Rows are points. Before rounding, the points of a table are all equally far from one centre. They may lie mostly on one side of it. Write the centre, to within rounding.
In the rows, 128 means zero.

Points (8 x 2):
[[138  67]
 [168  93]
 [148  70]
 [118 129]
 [169 101]
 [159 124]
 [136  67]
 [162  81]]
Centre: [135 101]

Points (13 x 8):
[[157 170 108  94 144  53  48 127]
 [155 117 117 169 128  37 129 124]
 [158 167 106 140  84  50  81 127]
 [127 157  84 113  98  64  55 122]
 [146 143 128 154  81 102  78 133]
 [ 82 152 127 117 126  57  91 133]
 [137 128  78 126  78  77 109 100]
 [135  76 109 133 111 116 101 133]
 [ 87 157 117  97 146  94  90 108]
 [105 156 105 137 116  33 110 141]
 [151 186  80 143 123  69 114 104]
 [112 133  78  83 103  66  82 117]
 [113 122  76 114 122  72 150 123]]
Centre: [148 133 114 119 135  79 100 127]

Points (21 x 14):
[[110 137 116 147 175  74 151 130 160 160 180 112 151 182]
 [136 149 160 108 176  97  95 138 110 145 180  99 120 146]
 [178 182 108 141 152  91 113 188  91 118 184 129 106 129]
 [177 125  86 170 148  84  54 184 150 144 192 124 131 134]
 [139 203 135 147 169  97  54 135 140 150 190 137 120 134]
 [168 138 130 162  92  79 101 174 153 145 217 170 107 151]
 [130 185  51 123 142  98  97 133 133 147 203 132 119 187]
 [200 143  89 155 165 104 109 172 153 179 165 111 139 140]
 [142 169 147 139 168 103 111  93 162 145 161 146 128 201]
 [173 150 135 145  83  87 107 160 131  99 122 124 142 155]
 [133 172  96 152 153  96 168 156 120 161 178 113 122 113]
 [149 181 117 120 141  85  94 156 152 167 216 103 121 137]
 [123 181  58 145 118  84  86 136 141 152 203 110 112 150]
 [125 185  99 151 169  89 103 158 155 163 224 160 117 118]
 [165 142 101 127 158 105 107 213 164 153 187 104 134 138]
 [144 136 154 157 113  92 104 197 152 198 159 119 129 163]
 [124 141 107 193 140  85 109 170  98 193 163 124 135 196]
 [132 165 126 193 156  59 101 107 177 132 163 127 127 161]
 [184 124 106 134 162  85  70 126 111 186 195 141 123 155]
 [101 144 168 151 142  79  67 163 138 172 201 140 113 155]
 [146 158  87 144 109  67  94 107 127 132 212 133  93 162]]
Centre: [135 144 109 144 140  98 104 154 135 141 158 152 127 155]

Points (30 x 24):
[[ 65 100 155 139 129 152 122  78 143 115 124 123 189 112 125 208 165 143
  115 144 168 207  97 199]
 [ 71 103 132  97 128 131 137  95 173 129 131 126  62 149  80 155 156 117
  148 152 138 218 122 164]
 [ 62  91 189 134 122 113 154  94 151  69 112 119 179 115  82 148 151 140
  110 139 159 228 114 125]
 [ 90 116 148 133 110 105 139  85 153 137 147 135 173 120  88 138 102 141
  141  82 154 180 147 150]
 [ 61 112 178 121 146 120 104  78 164 112 141  72 109 143  84 154 132 150
  110 165 136 237 126 191]
 [ 70 111 130  99 162 116 139 137 159 163 167  73 133 124 120 156 157  97
   99 207  91 152 121 167]
 [ 65  96 182 107 134  78 150  95 180 144 150  94 158 109 164 176 148 159
  141 159 126 157 172 187]
 [ 69  75 140 105 160  89 209 115 175 150 157 132 144 128 107 188 171 126
  108 156 137 139 123 155]
 [ 28  69 162 102  92  99 142  93 161 151 148 104 169 132 140 159 131 141
  114 110 104 217 136 168]
 [ 92 166 147 113 111 128 123  76 164 134 132  82 140 100  85 152 120 216
  147 159 140 179 106 161]
 [ 52 104 141  89 121 158 130 127 135 145 160 143 122 145  98 180 182 127
  123 190 158 191  89 164]
 [ 70 109 188 140  96  71 129  74 195 159 148  84 130 146 106 185 116 118
   82 170  93 190 154 141]
 [ 84 102 149 149 141 132 137 105 150 144 175 133 129 132  52 224 182 113
   87 160 130 198 118 132]
 [106 108 154 134 120 111 162  82 191 146 124  66 171 176 128 151 129 132
  151 177 162 177 147 144]
 [ 27 123 150 146  99 121 152  91 169 106 167  62 140 132 135 192 125 130
   73 167 148 168 126 144]
 [ 84 122 135 126 139 113 110 110 169 124 122  69 155 118  70 164 146 100
   72 167 164 146 125 125]
 [ 23 128 146 139  94  92 171 149 185 157 120 130 168 129 121 158 156 134
  134 195 124 188 101 161]
 [ 83 129 110 131 133 167 155 103 154 109 171 102 193 115 151 163 146 173
   97 207 132 172 135 162]
 [ 69 141 183  97 127 143 145  57 161 139 141  63 136 120  86 171 139 127
  101 165  91 211 151 140]
 [ 56 109 107 106 136  78 173 106 101  83 115 118 154 134 128 201 131 178
  104 185 124 158 119 136]
 [106  91 155 104 176  75 183  76 148 106 107 109 120 156 128 226 155 178
  105 189  97 177  83 167]
 [ 55 126 164 147 130 131 124 106 131  55 148 108 117 119 118 136 161 143
  120 175 180 224  82 160]
 [105 106 109 121 158 133 147  84 179 158 156  93  79 104  99 138 143 130
   99 193 156 204 116 134]
 [ 79  59 126 130 165 161 124  78 160 158 157  80 149 129 115 169 130 159
  132 136  98 188 162 123]
 [ 75 126 136 111 145 112 132  99 159 117 104 100 137  78  70 145 175 131
  128 199  88 229 135 123]
 [ 85 109 193 149  91 106 126  91 148 146 195 108 142 124  68 157 158 141
  126 126 148 131 134 105]
 [ 43 125 149 121 117  79 153  96 149 104 134  93 116 163  91 160 141 123
  119 190 176 146 111 173]
 [ 63 145 142  93 119 160 157  66 145 154 131  94  93 156 139 147 141 134
  124 207  82 201 141 165]
 [ 93 128 143  98 128  79 130 106 136  98 125 103 173 119 117 141 112 108
  147 162 103 199 167 173]
 [ 78 109 140 145 120 157 162  89 100  85  90  81 142 117 115 182 158 128
  131 171 147 139  67 191]]
Centre: [100 112 156 146 123 115 136 101 145 128 125 120 128 133 133 150 162 153
 103 149 104 170 105 146]

Points (30 x 24):
[[139  77 119 157 156 158  82 113  75 163 129 154 143 133  81 152 170  91
  153 171  93 124 110 131]
 [145  45 124 136 115 162  84 138  99 152 128 166 123 121 133 170 172 124
  110 174 150 134  95 122]
 [127  36 138  87  97 150 166 156  74 148 137 187 114 130  83 176 118  89
  122 175  94 104 146 120]
 [164   7  93 111 139 124 112 151 100 169 120 184 119 133  86 151 115  91
  120 159 116 145 161 111]
 [150  54  92 131 127 172 106 111  95 125 135 110 175 116  51 198 131  94
  128 192 151 118 117 136]
 [159  39 121 133 170 147  98 116  82 170  94 122 147  93  87 140 158 110
  145 181 109  98 168 139]
 [130  40 151 114 144 176 100 135  93 151 107 169 155 134  99 165 125 177
  164 196 130 123 160 170]
 [166  48 116 125 151 112 121 124  62 156 142 145 107 154  73 159 172 105
  164 165 100 114 111 145]
 [116  17  83 138 107 124 145 121  77 131 136 160 104 131 107 162 164  80
  125 160 131 133 114 132]
 [127  49 144 106 145 100  89 107 120 153 165 130 148 134  89 197 105 129
  144 154  89  88 151 137]
 [159  50  90 101 132 127 115 135  61 160 168 147  95 111  85 192 148 148
  119 193 147 135 105 105]
 [140  44 106 113 147 147 145 135 101 150 142 201 161 121  59 160 153  86
  172 197 114 126 115 103]
 [149  72 144 111 171 123 110  94 125 137 146 106 124 137  99 144 122  69
  136 172 108 108 115 121]
 [126  51  92 100 141 146 124 142  94 225 121 192 147 107  91 166 121 111
  143 171 124 142 108 148]
 [157  32 141 108 112 161 110 163 121 166 163 188  92 142  77 128  93 129
  130 163 108 112 135 160]
 [170  35  86 138 109 158  59 142 109 132 126 143  96 128 109 139 141  95
  124 215  87 104 103 157]
 [149  62 167 107 157 159 120 111 108 168 123 178 153 159  86 168  98 112
  131 156 108 115 135 103]
 [130  42 114 139 105 138 126 152  54 146  81 155 138 174  81 189 146 139
  121 181 105  86 120 140]
 [131  25 144 105 106 163 117 161 111 174 130 166 139 136 114 179 106 131
  179 170 131 146 120 141]
 [161  42  96 117 126 106  88 161 125 144 157 165 140 144 105 150 134  98
  112 178  96 178 113 151]
 [176  33 100  94 104 123  91 131  59 169 132 129 101 133 100 169 107  81
  154 184 121 129 127 141]
 [129  49 133  93 149 121 128 152  58 142  92 152 136 135 100 179 140  90
  138 173  99 110 104 160]
 [147  30 125  95 137 141 111 104 118  98 122 126 164 149  77 185 106 110
  107 227 107 119 126 143]
 [134  63  79 127 119  78 170 109 146 120 137 182 131 122  85 197 153 138
  119 181 149 159 125 147]
 [ 99  50  81  84 157  86 125 163 116 142 147 156 119 146  70 155 153 115
  137 185  69 110 128 161]
 [138  54  88  99 107 112 110 112  71 120 161 179 166 138 116 160 162  68
  131 162 120 122 120 166]
 [143  18  98 135 141 145 107 120 121 187 146 148 129 130 120 163 121  88
  175 206 146 132 120 152]
 [161  69 136  99 144 172 126 131  81 199 136 164 168 140  67 171 135 123
  125 209 127  93 132 169]
 [206  36  95 105 103 125 185 169  80 133 135 171 145 141  94 153 151  95
  127 169  86  93 130 132]
 [119  77 117 114 126 159 179 153 119 121 177 143 152 160  80 204 162 113
  125 182 130 132 152 159]]
Centre: [148  90  80 115 116 143 134 126 116 135 127 150 132 123 106 150 118 139
 139 178 109 107 141 137]

Points (29 x 24):
[[127  91 117 186 189 215  99 151 147  64 125 125 174 163 162 135  96 103
  144 162 195 150 109 151]
 [145 127 130 182 174 192  94 123 128  80 123  97 174 140 157 121  91 120
  111 147 102 198 104 197]
 [137 125 155 161 148 190  96 109 162  76 122 105 152 126 158 119  70 127
  112 200 138 144  98 190]
 [181 130 131 186 120 186 104 156 158  72 131  91 161 159 169 117  39 133
  108 160 143 136 128 171]
 [136 150 152 149 136 173 112 116 144  96 132  79 156 128 100  80  63  92
  118 148 168 133 100 192]
 [133 117 101 196 185 209 144 118 146  65 160 137 149 132 129 148 138 111
   69 156 157 120  77 143]
 [151 125 117 206 199 209 127 140 112  72 138 151 188 134 121 140 131  78
  108 137 133 118 112 201]
 [125 138 149 214 220 188 108 131 143 103 149  90 134 118 150 114  71 143
  116 174 138 119 126 155]
 [135 131 163 167 149 173 150  91 146  82 120 105 222 151 180 111  96 147
   91 139 131 131 105 134]
 [145 154 140 203 148 177 128 123 162  80 135  88 141 173 145  98  38 125
  101 165 125 143 112 183]
 [121 109 151 185 194 135 120 105 140  77 184 119 150 165 157 122  66 141
  141 149 107 112 141 143]
 [136 140 102 191 173 197 117 106 131  64 163 109 162 136 134 107  70 148
  161 117 159 167 108 148]
 [103 119 114 196 141 196 125 150 135  76 122 109 149 142 125 116  51  74
   68 152 137 135 125 182]
 [153 120 165 187 222 207 107 154 200  96 136 103 130 133 141 130  81 129
  121 128 132 150  97 181]
 [128 119 103 189 148 198 104 125 165 104 144 109 187 144 147 140  86 118
  140 165 156 149  82 135]
 [115  88 121 210 166 187 106 110 156 127 104 145 171 101 183 171 101 115
  158 122 147 173  87 148]
 [183  92 135 178 162 138 143 204 133  52 128 187 158 114 177 157  87 123
  132 150 215 152  99 166]
 [106 148 150 180 198 187 128 126 142  32 151 121 149 118 122 127  73 113
  108 171 147 142 116 163]
 [168 107 138 200 175 216 107 145 143  86 174 115 142 120 117 107  55  96
  100 142 157 128 156 148]
 [124 132 160 223 156 194  95 132 152  95 154 126 186 143 129 100  89 139
  128 172 163 144  95 162]
 [103 143 176 156 142 182  88 132 136 100 144 108 140 173 165 128  38 118
  140 123 117  98 115 161]
 [132 123 112 212 144 159 112 139 131  59 120 132 165 131 128 177  95 121
  114 198 111 162  94 175]
 [135 143 138 185 140 159 152 119 156  99 149 122 167 156 112 118  90  93
  145 207 139 139 113 208]
 [140 119 105 180 188 191 133 110 170 110 133 145 174 113 115 153  98 140
  124 187 116 131  84 185]
 [116 152 143 171 190 195 167  98 148  75 138 106 141 146 102 151  73 110
   93 143 159 151  62 191]
 [118 152  91 134 169 172 125 124 166  84 113 129 157 186 110 116  68 132
  126 148  91  96 124 201]
 [124 120 136 204 130 168 125 118 128 111 185 118 170 117 100 126  75 119
   87 154 139 187 104 153]
 [159 112 164 184 188 174 112 127 120  76 148 138 187 120 145 170  71 125
  129 138 115 133  76 135]
 [126 137 139 191 175 221 126 138 156  71 151 113 123 161 136 174  74  96
  140 132 118 155  94 176]]
Centre: [151 141 141 163 159 144 129 130 130 121  95 160 118 156 135 145 116 137
 102 117 172 145 150 156]

Points (31 x 24):
[[109  59 101 146 147  38 165 112 124 162 118 145 122 108 104 175 117  97
  185 131 122 134 139 119]
 [ 88 126 111 111 104  74 171 141 139 143 122  87  76 100 122 168  56 146
  109  83 125 129 114 105]
 [ 92 158 120 138  71  63 166  79 126 164 155 143 122 151 128 229  94 106
  136 119 129 102 102  89]
 [128 134 117 132 106  50 138 130 162 154 115 140  77  98  81 200  83  94
  121 116  69 112  77 103]
 [ 71  78 113 142  97  25 147 117 164 181 147  85 109 134 113 156 112 102
  118 124  69 146 101  40]
 [ 51 124 127 147  93  72 178 113 156 193 131 119  77  87  97 201 103  96
  139 107 129  89 123 111]
 [ 75  88 123 115  92  71 147 123 101 201 146  82 114 104 100 200  80  83
  114  95 117 169 103 100]
 [106 105 131 141  63  70 152 141  87 140 167  66 123 121 123 172  75 109
  128 131 102 115  92  69]
 [ 88 122 128 124  85  43 140 120  96 153 141 137 104 179 147 183 117  86
  128 145  74 141  88 118]
 [ 83 149 140 127  92  43  92 120 139 150 135 114 113 152 105 189 109  90
  128  88  89 105 125  62]
 [ 78 168 123 139  83  72 183 112  99 158 109 114  96  67  96 193 114 114
  127 106 139 131  90 113]
 [ 73 102 157  78 105  33 110  93 126 164 161 128 116 138 108 162  82 119
  132 107 140 137 124 116]
 [ 91 102 131 145  86  54 139 137 161  92 137  66 103 101 126 194 100 109
  133 140  58 131  88 106]
 [ 57 118 114  79  95  70 108 115 145 176 146 102 114 132 117 149  97 105
  110  95 149 137  89  58]
 [144 146 112 111 101  55 159 140 113 139 166 113 100 139 123 206 143  93
  111 124  70 167 111 101]
 [ 96 111  80 116  95  45 149  81 135 163 136 104 116 118 159 207 112  64
  134 146  76 118  84  75]
 [112 107 165 180  77  47 183 108 155 204 122 105  79 129  93 149  88  77
  124 110  93 125 106  66]
 [105  84 132 109  99  15 144 100 143 176 127 100  97 102 141 157 117 138
  154  85 108 117 126  96]
 [ 88 157 113 104  64  60 129  76 130 154 107 145  91 107 101 136  77  82
  115  96 133 128 145 114]
 [111 109 111 125  72  89 169 119  96 168 112 122  43 136 122 155 130  85
  127 154 110 176 128 117]
 [ 97  94 103 161 113  46 176 100 138 190 140  90  89 109 140 226  79  96
   82 141 115 113 128  86]
 [ 57 104 124  98 141  80 149 141 113 148 117 107  76 102 136 182 112  98
  150 122  96 118 112  77]
 [ 99 145 114 118 119  56 139  70  93 184 126  98  84 120 113 182  86  30
   95 140 106 144 145 106]
 [123 146 100  95 114  31 167 106 109 154 129 121  97 135 105 195  82 116
  145 142 105 106 107  65]
 [116 113 145 107 130  38 196 116 185 158 101 151  79 100  94 149  92 107
  107 146 142 155 103  98]
 [112 122 117 135 153  40 107 146 139 177 170 104  80 137 116 207 123  74
  115 126 117 133 134 110]
 [108 140 119 155 106  48 168  85  80 159 169  84 100 116 117 176  61  68
  112 140 111 131 149  77]
 [ 89  81 112 127 104  25 166 129 107 131 118 125  94 105 109 196 137  64
  142 124 120 147 115  93]
 [ 99 162  96 133 112  26 125 142 122 150 127  95  92 115 121 157 130  81
  158 133  74 111 125 116]
 [100  67 145 153 125  47 106 116 134 169 156  75 117 127  59 175  69  98
  141 113 111 181 112 116]
 [125 101 105  66 122  34 168  69 125 153 168 155 131 136 130 161 105  86
  120 142 123 124  88 115]]
Centre: [109 117 125 143 117  92 151  89 147 151 127  98 129 131 101 154 121 105
 111 134 114 131 114 112]
